Every row gives one point. Each copy is the shape, with its points in the same order, turned, moved and blurred by noise. Some copies are also mirrored. Which?
In the rows, zero is written as 128.

Shape:
[[116 105]
 [ 94 197]
 [155 177]
 [141 117]
 [109 149]
 [ 74 134]]
Copy 1:
[[115 112]
 [208 128]
 [163 182]
 [111 138]
 [159 118]
 [156  89]]
Copy 1 is: mirrored
Copy 2, 6 rows:
[[122 106]
 [ 69 184]
 [133 189]
 [143 128]
 [ 99 146]
 [ 75 118]]
Copy 2 is: only turned
Copy 3:
[[124  95]
 [ 91 184]
 [158 169]
 [149 108]
 [114 138]
 [ 80 121]]
Copy 3 is: only turned
Copy 4:
[[147 108]
 [ 74 174]
 [142 193]
 [164 133]
 [122 143]
 [ 91 107]]
Copy 4 is: only turned

Shape (8 x 3):
[[123 145  78]
 [128  83  87]
 [183 184 160]
 [145 167 135]
 [ 85 102  98]
 [171 166 137]
 [126 111 118]
 [176 161 144]]
Copy 1:
[[120 159  71]
 [ 67 144  78]
 [156 200 156]
 [153 161 125]
 [ 88 101  87]
 [151 192 134]
 [101 139 112]
 [142 190 143]]
Copy 1 is: mirrored
Copy 2, 8 rows:
[[100 138 109]
 [121 110  61]
 [132  76 191]
 [130 109 158]
 [144 147  71]
 [123  86 164]
 [141 110  96]
 [129  79 165]]
Copy 2 is: mirrored
Copy 3:
[[ 83 133 141]
 [ 99  77 138]
 [177 185 162]
 [139 165 140]
 [ 89  96  96]
 [151 165 160]
 [124 111 128]
 [162 164 159]]
Copy 3 is: mirrored

Shape, 8 rows:
[[117 106 184  77]
 [163 139 113  90]
 [157 157 110 115]
 [128 152 137 107]
 [100 128 123 147]
 [ 88 182 116 149]
 [127 101 183  83]
 [103  92 163  53]]
Copy 1:
[[ 99  82 195 156]
 [147  87 152 104]
 [140 114 141  95]
 [108 111 159 117]
 [ 85 142 125 136]
 [ 71 156 141  84]
 [106  92 193 164]
 [ 84  54 182 161]]
Copy 1 is: only turned
Copy 2, 8 rows:
[[126 100 194  93]
 [139 167 142  83]
 [149 174 126 111]
 [129 145 154 121]
 [124 114 118 147]
 [113 156 127 185]
 [137  94 194  87]
 [ 99 100 189  72]]
Copy 2 is: only turned

Shape, 12 rows:
[[132 119 177 146  81 142]
 [166 145 200 125 137 114]
 [117 208 135  75  77 129]
 [151 126 195  65  56  93]
 [126 140  58  93 158 187]
 [108 132 159 113  96 126]
 [124 115  92 123 122 155]
 [ 97 130  85  92 164 164]
 [129 133  96  94 139 193]
 [ 97 110  86 100 146 163]
 [129 146 164 133 105  98]
 [151 156  85  99 122 128]]
Copy 1 (12 x 6):
[[152 124 173 163 111 110]
 [189 153 140 154 176 117]
 [ 94 218 142 138 137 155]
 [156 207 153 143 118  60]
 [ 48 106  63 153 161 145]
 [124 147 153 128 131 114]
 [ 87 103 102 144 120 124]
 [ 61 101  87 119 169 133]
 [ 64 109  97 166 161 128]
 [ 64  93  97 125 147 120]
 [165 153 141 124 125 127]
 [103 151  76 145 130 140]]
Copy 1 is: mirrored
Copy 2:
[[103 101 152 132 103 102]
 [105 131 166 127 175  84]
 [ 86 203 129  77  97 122]
 [ 93 129 170  56 108  45]
 [160 142  97  77 138 209]
 [102 124 118 103 112  97]
 [157 115 107 101 111 156]
 [139 134  72  78 145 182]
 [131 127 117  80 134 198]
 [146 111  77  80 128 172]
 [121 140 128 126 126  76]
 [163 164 121  89 122 144]]
Copy 2 is: only turned

Shape:
[[146  77 117 145 143 143 103 149]
 [170 172 100 129 103 137 152 141]
 [150  98  99 102 122 158 111  84]
 [130 128 161 157  93 133  97 118]
 [ 98  57 140 120  71  69 156 142]
 [167 171 160 126  99 157  88 154]
 [ 75 127 159 106 169 165 148 129]
 [ 96  86 104  84 135  58 116 128]
 [152 142  64 171  86 126 153 128]
 [ 76 130 119 138  81 163 194  76]
 [162 166 156 152 168  78 165 157]
 [164 117  62 118  94  95 132  71]]
Copy 1 (12 x 8):
[[115 101 100 111 186 143  99 122]
 [157  89 116 118  93 132 140 154]
 [110 134 125  61 134 172 107 128]
 [144 132 148 143 134 144  78 112]
 [162 188  61 126 153 122 125  62]
 [154 101 163 126 122  99  71 150]
 [118 165 149 136 192 126 153 179]
 [ 83 165  85 106 141 103 153  67]
 [149  91  80 135  86 175 131 135]
 [177 196 118 139 122 202 153 160]
 [151  74 153 162 144 103 179 101]
 [113 119 102  72  77 184 142  86]]
Copy 1 is: mirrored
Copy 2, 12 rows:
[[154 143 109 168 164 176 112 146]
 [102 156  93 103 116 122 173 129]
 [129  84 105 104 178 161 141 113]
 [118 124 153 162 122 129 146 139]
 [114  98 121 170  64 209 110  79]
 [ 91 157 150 135 141 118 165 177]
 [130 174 176 152 158 145 127  50]
 [ 93  98  99 147 114 164  70  65]
 [127 133  52 143 104 131 184 111]
 [126 120 143 150 114 146 211  37]
 [141 188 122 114  68  98 100 118]
 [114  60  55 116 118 128 141 100]]
Copy 2 is: mirrored

Shape (15 x 9):
[[187  89 154 146 118 128 112 164 144]
 [ 75 158 156 114  74 153 128 151 189]
 [ 98 157 179 114 178 127 119 143  70]
 [139 125 157 180 110 153 207  90 176]
 [143 163 145 138  80 138 167 112 157]
 [ 87 156 155 157  94 120 129 158 173]
 [116 161 170 119 147 119 120 122  78]
 [170  98 127  89 124 120 131 143  83]
 [120 138 138 157  85 109 173 121 220]
 [ 85 122 141 160  67 115 141  78 145]
 [109 153 112 158  71 161 111 117 192]
 [155  50 123  99  88 105 111 173 102]
 [ 98 124 107 135 161 117 157 127  77]
 [ 91 184 149  99 166  93  99 113  98]
 [165 111 119 148  77 105 146 158  92]]
Copy 1:
[[165 107  99 162  81 108 149 121 176]
 [123 175 202 119  79 103 169 125 127]
 [115  83 142 113 160 118  95 162  97]
 [116 151 117 158 131 134 230  75 106]
 [155 173 145 143 126 111 185 103 108]
 [ 92 169 169 134 107  88 174 137 146]
 [119 110 129 113 156  96  98 142  94]
 [177 110  89 129  86 132 116 143 105]
 [135 191 139 128 108 108 231 116 160]
 [102 193 115 104  91 112 168  66 111]
 [126 201 183 145 101 146 154  74 154]
 [162 121  82 110  31 112 100 153 139]
 [106 133  82 125 147 159 113 158  96]
 [113 137 146  83 176 118  91 157 111]
 [154 157  70 157  74  89 120 134 127]]
Copy 1 is: only turned
Copy 2:
[[ 89  86 117 128 102 104  52 142 181]
 [ 88 155 160 187  82 105 140 152 117]
 [106 137 187  94 188 114 117 127 169]
 [128  61 143 184 105  75 135  62 121]
 [164  99 146 173  94 103 130 119 149]
 [108 163 140 175 103  72 106 124 127]
 [136 134 181  87 156 115 126 116 168]
 [133  71 128  90 151 134 102 165 167]
 [115 111  96 199  69  77 153 108 138]
 [139 119 133 123  87  63 160 107  85]
 [122 147 117 176  62 128 109 121  94]
 [119  68  96  87 125 102  80 221 139]
 [136 115 130 100 203 118 133 116 128]
 [133 161 160  93 157 130 159 112 183]
 [171  95  99 123 133  86  67 169 138]]
Copy 2 is: only turned
Copy 3, 15 rows:
[[195  75 138 149 114 113 116  94 143]
 [126 147 193 125  82 118  82  92  59]
 [102 107  60 128 140 106  50 125 107]
 [112 122 219 155 178 120 122 114 146]
 [147 157 180 126 154 117 122 115 104]
 [131 154 174 155  91 120  69  89 107]
 [115 125  75 133 145 102  84 121 100]
 [169  75  92 130 122  91 135 156 110]
 [138 161 229 138 112  92 117  95 139]
 [ 96 158 170 186 123  93 143  99  88]
 [123 151 192 139  87 159 136  81  94]
 [197  64 114 172  75  78 142 143 103]
 [ 92 114  97 158 120 109 103 180 137]
 [ 86 154  63 105 112  88  82 115 110]
 [192 127 125 183 124 115 136 147 124]]
Copy 3 is: only turned

Shape, 14 rows:
[[ 96 144 170 166 111 119  71 101 157 112  79]
 [ 91  87 140 149 116 145 127  85 122 113 120]
 [121 122 163 159  95 104 122  91  85  99 160]
 [130 130 154 137 149  90 112  95 180 154  95]
 [175 110  94 128 126 138 109 151  80  99  88]
 [100  96  98 134 135 102 107 132 103  86 113]
 [127 135 119 170 120 179 168 210 112 114 249]
 [143 119  93 173 106  97  89 126 107 140 177]
 [ 92 101  93 120 128 143  91  94 111 151  70]
 [115  93 104 156  84 108 126 192 151 130  71]
 [113 194 102 109 127 127 132 126 181 148 154]
 [134 124 120  78 123 121 103 141  88 151 194]
 [141 143 109 106 101 151 109 112 193 111 132]
 [105 128 103 160  91  94 140 143 145 156  67]]
Copy 1:
[[144 126 185 158 182 148  70 146 127 134 107]
 [ 84  99 156 126 128 146  90 118 156 150 122]
 [ 83 143 167 134 131 144 100  75 128 117 164]
 [116 140 124 133 207  99  84 145 132 146 111]
 [149 173 144  86  68 100 106 119 128 133 103]
 [ 99 138 162  98 111 107  86 130 173 103 106]
 [121 125  63 163  87 153 193  56 165  39 133]
 [130 113 134 135 118  78 102  88 133  81 167]
 [110  92 153  97 108 110  79 177 123 150 105]
 [116 134 168 161 110  72 126 129 140 113  38]
 [129 140  96 150 169 114 161 187 145 109 152]
 [116 107 126  67 131 101 167 105 121  94 167]
 [153 133 136 146 148 112 153 154 174 162 142]
 [ 86 138 156 168 130  79 113 162 110 123  73]]
Copy 1 is: only turned
Copy 2 (14 x 11):
[[111 171  82 138 177  90  65 112 142 103 120]
 [ 70 172 125 149 110 114 103 140 136 138 102]
 [ 98 140  95 150 130 150 136 137 180 101  87]
 [144 174 117  95 147  88 111 132 120 113 149]
 [129 115 124 145 134 160 106 121 151 217 124]
 [ 85 126 104 168 164 139 139 137 129 181 144]
 [117  40 225 219 104 125 165 123 176 113  98]
 [124 133 147 165 139 184 139 114 129 112 125]
 [ 93 175 116 144 126 145  62 162 107 167 160]
 [159 143 101 208 142  95 112 117  88 179 118]
 [143  84 161 129 170 113 105 185 101  94 140]
 [126  69 140 134  91 175 128 149 157 117 162]
 [126  94 134 103 148 112  72 136  81 119  95]
 [165 163 106 185 159 107 109 161  92 153 124]]
Copy 2 is: mirrored
Copy 3:
[[ 99 108 127 162 157  96 107 123 108 130 198]
 [ 86 123 105 167 114 130 160 108 138 113 167]
 [109 170 126 181 149 149 140 146 162  66 168]
 [130 137 156 167 110 106 102 105 116 165 158]
 [ 72 168 110 113 190 160 129  97 116 136 100]
 [ 98 136  76 148 161 140 137  73 158 113 126]
 [139 158  79  45 108 202 112 201 215 102 136]
 [119 192  90 135 119 156  81 108 130  72 155]
 [ 90 144  86 137 130  89 152  74  85 126 153]
 [ 72 109  75 135 146 113  73 139 113 136  90]
 [155 144 160  63 115  77  99 121 140 122 143]
 [179 168 115  96 124 174 149 117 117  77 120]
 [102 109 174  86 108 129 103 100 123 111 146]
 [ 91 136  99 148 130  73  85 133 116 127 108]]
Copy 3 is: only turned
